Each row is a point. Examples show where two turns around zero, p and q, send a point. Write where each new point lands after one turn and then the other. Backwards means that the second turn is done in reverse. Each puzzle has new turns, and all numbers are rounded.
In the rows, zero is written as 128.

Turn p:
[118 150] => [117 150]
[169 140] => [169 141]
[97 94] => [98 93]
Turn q:
[160 171] => [148 178]
[133  99] => [140 101]
[137 128] => [137 130]
[ 82 114] => [ 87 103]
Where do these land?
p, then q backwards: [109 136] => [111 140]
q, then p backwards: [ 79 113] => [ 84 102]
p, then q: [170 148] => [163 159]
q, then p: [155 115] => [158 123]

Turn p:
[166 111 132] => [164 131 150]
[129 182  88] => [135  89  74]
[105 128 152] => [106 153 126]
[112  91 140] => [108 140 163]
Turn q:
[110 151  99] => [139 168 126]
[127 131 186] => [103  97 170]
[175 106 102] => [163 101  90]
[ 99 124 126] => [105 147 126]
Where do these land?
p, then q: [155 121 121] => [139 101 127]
p, then q: [134 148  88] => [121 116  85]
p, then q: [125  82 126] => [101 107 158]
p, then q: [ 99 160 177] => [152 187 142]

Turn p:
[145 121 106 145 116 155] => [169 140 124 133 116 125]
[143 158 158 158 112 108] => [125  97 145 161 141  95]
[121 114 113 148 146 107] => [120 116  95 139 115 136]
[128 121 166 120 112 149] => [132 119 173 124 128 139]
[108 114 103  91 119 101] => [102 136 108  83 115 121]
[ 98 142  95 120 163 133] => [105 171  97 136 128 141]
[154 126 155 114 128 143] => [144 117 153 120 153 139]
Turn q:
[140 102 129 134 146 107] => [143 110 131 161 123 131]
[145 102 130 128 123 143] => [131 131 136 137  97 137]
[138 174 123 136 131 123] => [130 156 138 120 165 121]
[119 151 152 129 125 100] => [141 111 141 113 158 113]
[131 138 124 105 124  99] => [158 122 115 120 146 133]
[122 100 112 139 125 101] => [143 112 108 152 118 109]
[117 140 128 137 102 219] => [ 65 171 140  87  87 134]
[111 116 126 117 147 132] => [114 111 115 134 129 143]
Where do these land?
q, then p backwards: [110 137 131 113 111 117] => [147 119 117 113 122 114]
q, then p: [126 120 112 225 123 131] => [ 72  80 112 169 104  86]
q, then p: [142 132 131 123 131 107] => [143 117 123 134 144 135]
p, then q backwards: [130 112 101  96 125 125] => [117 146 121 103 100 140]
q, then p: [137 119 149  99 121 140] => [146 135 156 107 131 135]
p, then q: [134 159 127 115 122 139] => [133 120 140 133 160 131]
q, then p backwards: [118 118 144 126 163 137] => [119 121 161 134 147 117]
